Rows are points. Examples show where two turns around zero, p and q, send a point. Write where each new point lands after one turn and then the other. Backwards means that the second turn is done in reverse. Each puzzle has new turns, and all numbers are rounded.
(in the rows, 128 means zero)

Turn p:
[107  92] -> [165 108]
[135 160] -> [ 96 134]
[ 99 102] -> [155 100]
[171 158] -> [ 97 170]
Turn q:
[105 143] -> [107 111]
[118  80] -> [170 103]
[161 161] -> [107 170]
Where do these land?
q, then p: [153 141] -> [100 123]
p, then q: [ 51 132] -> [201 102]
p, then q backwards: [161 138] -> [156 149]
q, then p: [130 121] -> [128 135]
p, then q: [146 107] -> [117 153]

Turn p:
[105 155 157 114 142 132] -> [111 124 140 149  89 118]
[ 95 137 134 116 100 171] -> [121 173 127 111  88 128]
[ 96  55 139 157 137 175] -> [130 185 152 136 141 202]
[122 155 111 119 139  37] -> [ 74  62 108 133 156  95]
[184 100 128 130 115 114] -> [171 102 101 121 154 145]
[178 131  98 109 134 156] -> [180 118 147  95 135 113]
[115 164 129 152 129 111] -> [108 132 121 152 133  93]
Turn q:
[129 119  87 158 110 124] -> [108 125 113  82 118 138]
[124 104 176  94 135  88] -> [174 135 151 154 108  85]
[121 145 104 151 106 147] -> [ 99 138 116 111 125 158]
[131 169 100 187  72 147] -> [ 81 144  86 106  94 188]
[164  66 172 145 101 103] -> [123 106 117 137  67  63]
[122  99 157  93 152  87] -> [178 128 152 138 126  83]
[102 149 115  86 147 172] -> [115 139 169 145 178 152]
[153 167  93 110 158 143] -> [137  92 130 128 167 172]
[106 134 148 128 170 141] -> [137 145 119 150 169 114]
Where do these land?
p, then q backwards: [132 104 154 167 108 139] -> [109 173 152 143 138 127]
q, then p: [113  88 141  82 119  98] -> [137  89  81 159 110 133]
q, then p: [116  92 116  93  72 110] -> [122 119  74 136  73 139]
p, then q: [124 125  74 145 163 141] -> [170 133 121 173 149 109]
p, then q backwards: [144 130 106 125 163 147] -> [120 116 118  85 138 118]
p, then q: [157 123 156 141 107  82] -> [106 107 116  75 146 115]
q, then p: [163 187 112 121 176 169] -> [152 163 198 141 160 162]
q, then p: [ 75 174 166 149 115 138] -> [135 162 140 143 128  54]

Turn p:
[ 88 150 151 147 134 129 142 181 158] -> [135 143  83  69 113 102 122 117 141]
[114 102 107  84  85  93  66  88 129] -> [180 100 175 165 143 136 145  69 102]
[103 102 172 170 128  95 141 177 162] -> [149 150  66 117  77  86 139 114 144]
[169 138 109  96 124 158 146 140 120] -> [ 79 143 142 125 158 144 145 134 112]
[151 141 126  88 144 158 173  75 103] -> [ 96 106 139 151 179 139 111 179  94]
[157 122 139 126 116 175 153 117  87] -> [ 97 134 149 142 159 116 150 177 140]
[161 160 152 106 154 152 126 113  86] -> [125 138 127 134 175 169 133 175 136]
[ 80 132 136 165 140 125 152 168 148] -> [131 125  94  79  89  96 116 130 142]
[143 122 138 141 150 111 142 147 156] -> [114 143  89 133 105 132 121 121 127]
[157 163 123 140 104 137 132  91 123] -> [124 157 162 146 153 128  94 142 128]
[123 100  54 105 103  68  63  83  88] -> [177  93 217 166  96 174 144  90  93]
[ 90 104 130 170 154 135 101 155 177] -> [130 104  92 109  88 113 115  87 178]
Turn q:
[ 97 131 143  98 174  80 123 102  66] -> [103  51 111 139 186 108 114 118 133]
[138 156 108 127 148 139 101 132 145] -> [137 124 165 117 108 112 114 110 125]
[125  93  80  94 127  80 171 107 108] -> [ 84 122  96  91 174 106 155 138  85]
[ 81 114 144  93 136  47 134 126 110] -> [ 84  81  95 156 162  79 134 163 123]
[153 107 153 156 162 172  98 127 173] -> [141 169 134 117  97 135  74 106 173]
[132 172 153 142 115 154 136 114 162] -> [182 146 141 138 111 116 147 121 155]
[ 90 119 120  97 116 152 169 145 121] -> [158 134 107 132 153 133 122 163  83]
[174 155 147  79 113  78 116 154  96] -> [ 99  72 166 108 134 134 161 179 153]
[104  95  81 142  94 136 134 152 121] -> [105 156 116 141 117 149 133 132  67]
[141 134 151 144 102 178  98  99 145] -> [153 173 159 151 130 151 127 107 161]
[149 149 151 188 159 143  82 121 155] -> [137 133 144 140  77 126 104  75 179]
[152 111 105 175  91 177 173 157 134] -> [153 175 102 107  88 185 151 125  99]
Where do these land?
p, then q backwards: [157 120 119 142  90 147 158 110 178] -> [ 94 100 107 130 140 104  81 102 156]
p, then q: [166  90 187 111 145 115  84 109 142] -> [141 157 103  91  87 130 138  59 117]
q, then p: [ 95 152  98 127 102 106 119 137 116] -> [144 132 133 134  98 108 142 175 129]
p, then q: [102  84  85 123 180 105 159  93 138] -> [ 75 162 111 168 141 184 119 130 102]
p, then q: [187 145 164 156 121 127 118 126  88] -> [182 115 137 123  62 123 133 127 131]
p, then q: [126 113  96  93 115 156 116 178 126] -> [158 130  91 124 184 108 129 144 121]
p, then q: [113 167 129  83 109 152 137  98 146] -> [109  86 132 116 152 120  79 108 146]
p, then q: [110  99 152 188 184 123  88 110  74] -> [125 207 130 105  61 151 130 167 132]
q, then p: [131 181  96 164 126 116 142 176 177] -> [146 182 168 151 134  87 158 134  82]
p, then q: [ 95 128 154  93 106 133 159 143  94] -> [113  83 105  85 136 134 129 159 115]

Turn p:
[125 159  82 100 115 155 135 125  89 122 107 142] -> [159 126 117 158 185 119 110 143 157 125 120 143]
[171 159 151  91 198 147 172 169 111 151 145 150] -> [ 91 134  92 109 138  89 137  92 177 148  51 146]
[ 93 143  82 173 130 139 134 111 164 146 105 146] -> [126  80 158 166 121 132 124 131 167 121 166 102]
[104 186 125  94 134  88 166 161  91 123  85 172] -> [138 158 144 117 193 113 100  86 183 182 135 138]
[118  79 156 115 147 136  63 121 121  98 196 144] -> [113 148  99 160 110 127 136  92  35 103 110 114]
[114  44 161 138 134 103  95  89  80 132 179  94] -> [139 154 127 145  67  96 141 137  27 133 137 166]
[118 162 118 143 118 135 149 115 166 116 150  90] -> [132 119 133 115 130 131 185 139 151 101 151 109]
[178 147 144 171 123 128 110  66 183 126 103  93] -> [136 140 124 117  55 184 142 155 169  81 149 121]
[112 126  94 113 115 129 130 134 175 146  82 103] -> [102 122 158 133 143 144 122 184 154 133 145 100]
[155  77 148 193  87 137 131 104 154 104 129  95] -> [143  91 150  93  74 173 140 151  91  90 148 150]
[149 144 130  74 129 120 172 144 127 152 140 183] -> [119 122  95 129 160 140 137 107 155 195  89 133]
[ 91 146 139 101 140 149 134 165  93 137 102 161] -> [140 134 152 135 171  96  94 104 139 151  92 113]
[127 130  96 128 126  93 112 180  88 135 127 142] -> [114 124 105 115 164  93  82 118 118 146 158 140]
[113 119 106 127 140 138 129 122 157  87 107 120] -> [103 129 161 146 147 152 136 133 132  97 137 131]
[150  97 191 158  84 124  88 115 120 144 164  87] -> [166 139 108  81  63 130 134 146  63 115 130 114]
Turn q:
[113 112 150  95  88  70 161 127 114  96 179 168] -> [134 109 182 134  93 167  81 142 161  90 168  98]
[121  99 112  98 124 114  81 156 141 183 150 155] -> [137 159 177  92 112  94  99 166  99 147 124 139]
[152 104 173 136 126  76 142 136  55 127 100 121] -> [ 82 105 127 131 156 150 121 142 105 135 175  54]
[162 164 120 103 112 103 139 194 151 137 102 151] -> [142  96 136  63 140 117 111 144 150 125  81  92]
[147 106 127 129 106 132  96 106 130 103 118 147] -> [100 100 137 144 120  93 121 132 126 113 139 146]
[113 165 124 113 165 220  72 130 161 129 141 101] -> [173 126 117 133 153 121 174 136 100 147  90 224]
[ 93  67 158 152 108 143 164 108 105 128 122 134] -> [136 130 130 179 118 126  98  82 111 147 177 104]
[119 184 108 186 159 135  80 139 129  58 102 104] -> [109 125  84 163 190 130 155 136 120  63  69 153]
[110 150 124 146 120 143 114 109  99 153 141 169] -> [150 142 113 109 118 115 128 127  96  91 164 139]
[143  91 152 141 129 157 116  78 118 163 147 137] -> [116 136 109 139 104 111 122 129 106 160 187 161]
[119 186 119 163 163 127 153 136 205  90 139  94] -> [143 151  83 138 157 162 127 117 197 114  64 163]
[130 122 114 122 102 140 157 105 138 161 105  47] -> [ 92 144 128 117 111 152 160  64 126 180 109 130]
[124  94 131  85 136  96 163 104 103 156  91 138] -> [121 139 161 120 122 111 153 119 146 157 174  72]
[146 148  79 123 153 136 153 165 143 109 156 126] -> [158 129 111 130  97 142 140 157 147 121  70 117]
Where do these land?
q, then p: [147 109 107  91 135 123 141 161 167 141 164 164] -> [116 137 105  75 129 161  94 153 121 146 123  92]
q, then p: [ 96 103 119 158 149  97 146  97 108 158 176  85] -> [191 105 113 127 145  96 145 118 163  94 131  85]
p, then q backwards: [212 135 181 126 145 154 103 131 113 116 145 153] -> [137 180  85 189  96 145 154 150 157 137 155 108]
p, then q: [108 163 122 132 133 146 177 107 139 101 180 152] -> [128 140  86 157  96 124 136 108 182 155 155 108]
q, then p backwards: [ 88  98 111 116  98 141  98 161 147 145 116  62] -> [ 94  80 180  92 154 131 149 140 111 104 116 166]
p, then q: [118 142 126 104 149 143 170 148 196 132  75 151] -> [160 149 135 142 183 121 118  84 144 186 124 164]
p, then q backwards: [142  98 155 187 129 146  98 135 105 117  89 147] -> [110 123 128 136  56 131 126 153 139 123 171 156]
q, then p: [119 119 100 167  59 114 112 148 108 133 108 111] -> [176 181 163 160 134 121 114 138 107 113 150 144]
q, then p: [ 95 107 207 113 131 135 105  70 136  81  84 156] -> [ 81 111 117 152  59 122 173  53  94 126 138 135]
p, then q: [126 106 159 146  88 115 111 104 132 103  76  76] -> [155  49 137 104 141 163 119 150 106 124 127 150]
p, then q: [113  92 104 107 126 159 128 137 103 147 152 137] -> [110 149 115 139 142 109 120 141 101 129 132  77]
q, then p: [137 140  98 113 151  87 103 166  98 105 218  71] -> [165  93 175  84 182 109  80 124 138  90  69  97]
p, then q: [134 172 100 109 153 115 165  84 124 119  79 144] -> [158 142  83 109 142 103  91 126 173 131 116 174]
p, then q: [127 173 138 144 128 113 172 132  97 158 116 158] -> [103 149 132  91 110  97 116 141 170 159 143 152]
p, then q: [158 163  94 106 144 135  91 140 147 163 143 152] -> [111 179 129 145 119 114 140 113 125 121  66 140]

Turn p:
[162 133 112  68 130 150 100 140  87  94 116  75 144 129] -> [127 154 119 134  78 127  73 119  90 134 114 186 157 137]
[ 91 109 140 171 124 122  71 149 155 198 101 156 127 111] -> [167  96  90 132 157 184 140 170 150 107 182  97 115 115]
[ 91 159 148 143 127 120 111 166 135 119 127 119 112  78] -> [176 162 125 125 150 134 145 153 133 169 156 139 126 118]
[ 84 149 107 105  98 118 127 106 135 153 117 121 116 127] -> [174 109 124 101 119 112 116 152 122 125 105 111 104 116]
[107 170 127 142 141 117 125 127 128 177  96  92 142 120] -> [154 116 107  90 157 100 109 158 129 109 159 147 130 106]
[122 144  93 114 140 180 119  83  67  66 111 148 149 137] -> [153 152 128 177  90  87 146 101  82  76  91 149 156 142]
[144 126  86  65 145 144 115  95 131  88 162 114 131 125] -> [122 117 107 129  93 122 129  99  83 152  65 160 136 148]
[181 140 149 103  89 140 121 109 130  80 128 108 102 153] -> [ 97 123 183 148  71 124 119 134 119 147 111 165 122 117]
[125 104 140 179 133 164 179 163 188 159 142 165 139 146] -> [105  85 126 143 155 114 151 100 181 150 175  62 146 135]
[126  67 152 146 107 120 188 156 131 157 127 157 119 117] -> [ 93 154 124 126 134 140 121 113 175 134 146  50 112 115]
[ 79 117 135 173 139  70 135 168 184 161  79 174 158 132] -> [173 103 133 107 202 165 132  90 161 109 184  87  95 105]
[ 90 112 154 199 106  92 117 133 156 162 131 121 181  98] -> [135 122 133 102 189 154 144 153  93 126 194  74 124 106]
[172 113 118 102 165 140 133  81 104  76 133  87  78 136] -> [ 83 148 132 127  87 124 145 119 127 126  59 185 162 104]
[164 171  82 111 144 136 121  89 102 125 113 176 157  86] -> [134 137  86 133 102  91 165 101  92  88 135 165  83 158]
[146 119 193  94 144 122 142 129 112 121 178 123 109 171] -> [ 72 134 154 166 155 127  93 148 148 156  82 140 125 140]
[165 115 112 132 118 111 144 154 104 112 186 112  84 183] -> [ 84 136 177 106 111 144 119 137 164 140  89 132 156 185]
Turn q:
[158 109 170 155 102 105 144 119 128  94 176 136 139  92] -> [ 76 135 122 103 158  98  74 135 128 151 115 153 106 113]
[125 122  89  83 101 120 129  93 127  98 122  93 150 126] -> [108 127 144 183 117 170 126 174 129 142 133 130 116 114]
[ 82 151 115  76 119 175 127 140  63 172 105 129  89 130] -> [189 117 101 172  93 132 156 106 139 173 140 118 196 119]
[163  47 132 162 151 107 167 107 139  90 159 100 136 147] -> [ 67 125 168  75 150 139 123 156 156 101 137 169 117  77]
[144 102 162 182  99  95 151 128 139 109 106  89 160 144] -> [105 148 128  63 143 166  98 151 146 130 126 104  88 106]
[131 120  78 151  92 131 135 110 135 155 158 113 133 150] -> [103 145  88 135 136 136 171 168 135 113 106 128 131 110]
[116 164 162 144 182 173 121  82 135 140  91 174 135  83] -> [176  93 151 133 106  93 115  68  72 120  90 115 104 102]
[155 112 133 172 115 107 140 103 130 107 160 106 159 138] -> [ 74 134 123 100 133 122 113 158 144 116 114 123  96 100]
[ 43 127  93  98 123 130 107 166 136 146 118 146 101 114] -> [172 128 133 149 133 146 144 144 100 135 111 125 204 181]
[140 135 183 124 151 159  73 108 122 128 102 205 148 144] -> [149 117 115 127  67 118  85  51 111  93 107 152 108 145]
[104 168 130 102 148 135  66 151 131 154 118 109  59 125] -> [195  74 101 153 136 110 134 130 133 117 162 116 153 177]
[138 106  90  86 119 118 126 153 128 185 117 110 135  98] -> [177 183 133 166 149 127 147 156 144 128 139 145 139 125]
[173 123 144 150 103  85 181 128 172  97 132 138  96 158] -> [ 77 121 126  79 172 151 152 118 137 152 140 157  76 148]
[120 175 102 127 167 138  92 160  84 125  91 173 112 111] -> [159 113 143 171 125 109 129  61 147 116 111  86 157 163]
[109 166 112  92 135 204 108 182 134 134 115 127 121 125] -> [156 137 109 170 119 126 141  94  82 118 180  95 175 141]
[148 121 153 143 139  66 180 118 147 114 180 101 175 164] -> [ 64 152 160  70 110 105 137 179 146 144 138 134  81 130]
Where do these land?
q, then p: [126 169 100 156 145 183 168 170 128 150 154 158 122 131] -> [114 157 133  73 162  72 117 116  89 102  98 123 120 116]
q, then p: [120 139 105  81 155 100 102 136  92 149  85 114 134 121] -> [ 78  92 169 130 124 130 140 140 136 147 180 135 136 118]
p, then q: [135 137 105 159 122 108  45 131 109 140 122 167 128  98] -> [ 62 126 107 133 136 124 160  73 127 134 164 132 161 107]
p, then q: [146 127 131 153 165 110 151 128 133  82 116 127 164 126] -> [119  98 157 127  90  97 125 127 116 151  91 131 114 111]
p, then q backwards: [171 136 122 144 154 105 155  95 105 127 123 128 101 100] -> [164 106 115 150 129 121 156 123 141 147 165 150 146 164]
p, then q: [163 164 114 154 159 156 150 114 140 144 131 109 126 146] -> [106 155 167 110 116 139 129 151 123 137  97 160 134 159]
p, then q backwards: [165  54 101  88  96  98  85 154 159 142 140  97 120 127] -> [ 88 114 175 131  73 131 133 107 123  70  82 129 144 181]
p, then q: [ 67 109 106 147  81 103 112 109  54 117 143  97  94 108] -> [132 155 122 159 126 141 106  90 140 166 207  61 107 139]
q, then p: [ 74 141 119 159 135 183 133 109 162 148 127 125 181 122] -> [138 209 140 115  90 103  92 137 101 110 144 145 138 125]
p, then q: [138  56 144 106  80 142 137 140 123 144 128 105 108  97] -> [161 140  73 161 144 135 119 170 101 135 142  86 152 120]
p, then q backwards: [ 88 101 171 100 126  95 149 109 129 136 145 160  95 191] -> [137 130  89 173 129  74 113  92 102  96  94 126 141  82]
p, then q: [152 164 191 145 157 112 157  99 127  99 150  98 214 117] -> [145  95 177 106  87  56 112 131 169 150  72 115 165 148]
p, then q: [112 147 100 100  75  92 145 102 140 138 126 118 140 108] -> [157 112 114 159 139 136 118 131 176 164 161 157 130 134]
q, then p backwards: [147 141 129 156 124 166 134 136 139 152  80 168 114 202] -> [147  88  52 140 151 108 126 122 147 116 100 170 129  92]
p, then q: [101 154 109  46 144 177  77 161 156  68 153 180 111 142] -> [140 147  67  91 136 161 169  76 169  76  80 141  72  84]
p, then q: [143 107 199 156 132 116 148 156 151 112 125  97  95 110] -> [171 143 126 112 134  67 126 142  63 137 122 115 137 134]
